Every row gives one point. To make a cloud, some directions were put in groups of two or more. Within a group, all points are equally far from the middle, so they leave a hole (a ring in 2 directions, a hollow ball in 3). The other directions are filled evenly. Then the cloud was stretched, turned, moved and blurred a little. How many holes are there, and how many directions does each take, smallest first?

Cloud (22 x 3)
[[ 38  21 -29]
 [-14  11  30]
 [ 16 -32 -26]
 [ 54   3 -18]
 [ 15 -16 -36]
 [  9 -10  48]
 [ -2 -43   7]
 [ 62   7   3]
 [ 27  11 -36]
 [ 15   9 -38]
 [ 16 -27  40]
 [ 51 -15 -12]
 [-18   3  29]
 [ 56  13 -14]
 [ 29  48  19]
 [ 11 -13 -37]
 [ 45  -3 -27]
 [ 54  -7 -13]
 [ 14  27  45]
 [ 48  -1 -24]
 [-24  -5 -10]
 [  4   2  48]]
Holes: 1 (3)

Cloud (27 x 4)
[[-37 -45  33 -13]
 [ -4  -2 -39  29]
 [ 50  39  -4  -2]
 [ 48 -28   3 -15]
 [-68   5  -2  23]
 [ 56  -6 -14  13]
 [  7 -30  35 -23]
 [ 10  23 -50  16]
 [  7  16  17 -46]
 [-21  -4  17 -40]
 [ -9  -5  58   0]
 [  3 -28 -23  36]
 [-53  11 -15  -2]
 [ -3  -5  55  -2]
 [ -8   6 -55   7]
 [  4 -47  46  10]
 [ 57  19  -1   8]
 [ -1  23  29 -23]
 [ -2  23  15  39]
 [-26  25 -40   0]
 [ 17 -44   4  25]
 [-57   4   8 -14]
 [-28  26  26  24]
 [ -6 -47  42  -5]
 [ 24  45  -8   5]
 [-48  22   6  32]
 [ 26 -27 -35  10]]
Holes: 1 (3)

Cloud (88 x 8)
[[-26   9  15 -44  -5 -46  11 -34]
 [-24 -55 -44 -13  11  -7  16  -3]
 [-46  26 -36 -27  39  29  -7 -29]
 [-58  -2   0 -11  45 -45   8 -38]
 [  7 -20  44 -22  44 -22 -40  22]
 [-28  38   5  -1  31 -64   5   5]
 [  6  23 -10 -47 -19   2  -4   0]
 [  4 -17 -15 -54  18  14  29 -12]
 [ -6  -2  36  13  41 -38  16   9]
 [ 35  10  20  19   9  -5 -35  21]
 [-38 -31 -11 -12  -4  -5 -36 -10]
 [ 13   5  16  -3 -42 -11  22 -24]
 [-50 -32   3 -64  11   7  20 -17]
 [ 29  -3  -1 -34  38 -21 -18 -13]
 [-42  -9  -7 -26 -10  18 -16   7]
 [-30  -7 -49 -15  10 -23  -7   1]
 [-14 -11  25  18   5   0  54  36]
 [  8  24  33  22  40  19  67  29]
 [-18 -24 -11  60  54  -3 -11 -26]
 [-19   0  70   0  14 -45 -81   0]
 [  8 -11  27  39   1 -20  29 -49]
 [ 27  10   6  23  43  16  27  52]
 [ -3 -37  13  -6  14  14  46   9]
 [-44 -18   1  20  -9  21 -10  -2]
 [ 17  -5  15  12  13  18  23 -34]
 [-16  19 -35 -19  -4 -17  28 -44]
 [-28 -10 -17 -35  27 -15  34  37]
 [ -8  19  19 -42  22 -33  14  51]
 [ 10 -27   5 -42  49  14 -22  -6]
 [-40   4 -12  24  30  65  32  30]
 [-42  -7 -18 -16  58 -43  31  -8]
 [-35 -52  16   4  32  -3  11  30]
 [-51  -7 -23 -50  48 -18  27 -27]
 [ 11 -25  41 -40  20  -4 -25  -8]
 [ -8 -21  18 -17  26   2  56  25]
 [  8   1  19  42  58 -63  -9 -19]
 [  1  28   4 -34  51 -10  -7  23]
 [ -7 -32 -28 -30   6 -39  -3  14]
 [ -4 -13   6  63  52 -24 -28 -14]
 [-23  17 -26 -49  46  12 -17  19]
 [-39 -23 -10 -29  44   5 -68  -8]
 [-62 -39  19 -52  83 -10  22  14]
 [ 13 -11  10   4  17 -52  10 -39]
 [ 22 -12  13 -15 -21 -61 -48 -43]
 [  6   6  31 -21 -17 -24  28  17]
 [-17   9  -8 -10  48  -9  21 -19]
 [ 33   7   8 -31  25 -61  20 -33]
 [-40   2  -3 -65  27 -16  25  43]
 [  2   6   6  46  28  14  -4  41]
 [-35  -4   5 -39  56  -1 -13   4]
 [ 30 -12  12 -34   5  -6   4  32]
 [-34   3  33  22  15 -23  17 -18]
 [ 43 -37  10  -3  -9 -26   2  -2]
 [ 12   3  -1 -86  21 -25   7  14]
 [-43   7   0 -19  37  -9 -16  41]
 [-11 -15 -24  -6  55  23  20   7]
 [-14  16 -11  55 -33   8  36 -23]
 [-39  -8 -22 -16  19 -48   8  22]
 [ 12  23  31  23   5 -20  33 -29]
 [ 19   8  17 -27  25 -67  21 -43]
 [ 11   3  54   3  28   5  42 -26]
 [ 29   3  30 -23  36 -65  28 -32]
 [-34   3  11   2  62  -4  43   3]
 [-24  14 -48  19  48   9  63  13]
 [ -6  -4  -6  -6  25 -44  36  -8]
 [  3  19  25 -38  13  18  55   3]
 [  9  -6  20 -39 -28   7  23  -9]
 [ -6  18 -38  19  25  -1  31 -14]
 [  1 -15 -25  -4  29  19 -48  24]
 [-35 -16  -2 -22  29   2  -8 -54]
 [-55  -4  -3   2  20 -52  11  27]
 [-33  29 -27  50  27 -49   8  21]
 [ -1 -50   8 -38 -10  29  15 -14]
 [-50 -29 -19 -33  21  -2 -16  18]
 [-65   2  11 -37  55 -48  37 -15]
 [ 14  10  28  12  -1  35  11 -26]
 [ -1  -4  13   9 -27  -8  40  -1]
 [ 43   5   3   0   4 -25  55   5]
 [-57 -18  13  37  39  44   8 -35]
 [ 14  47  32  18  51 -27 -10  -9]
 [ -4 -11  33  22 -24 -44 -13 -17]
 [ 52   5  -6  45  43 -45 -21 -36]
 [  7 -26  39 -49  18 -33 -54   6]
 [-20  18  32  23 -33   9  38  19]
 [ 26 -13  16 -18 -15 -40 -51  -8]
 [-14  17   0  -3  11  50  43   6]
 [-13 -13  46 -16  40 -23  25   0]
 [-16 -17  23 -22  38 -60   7 -12]]
Holes: 0
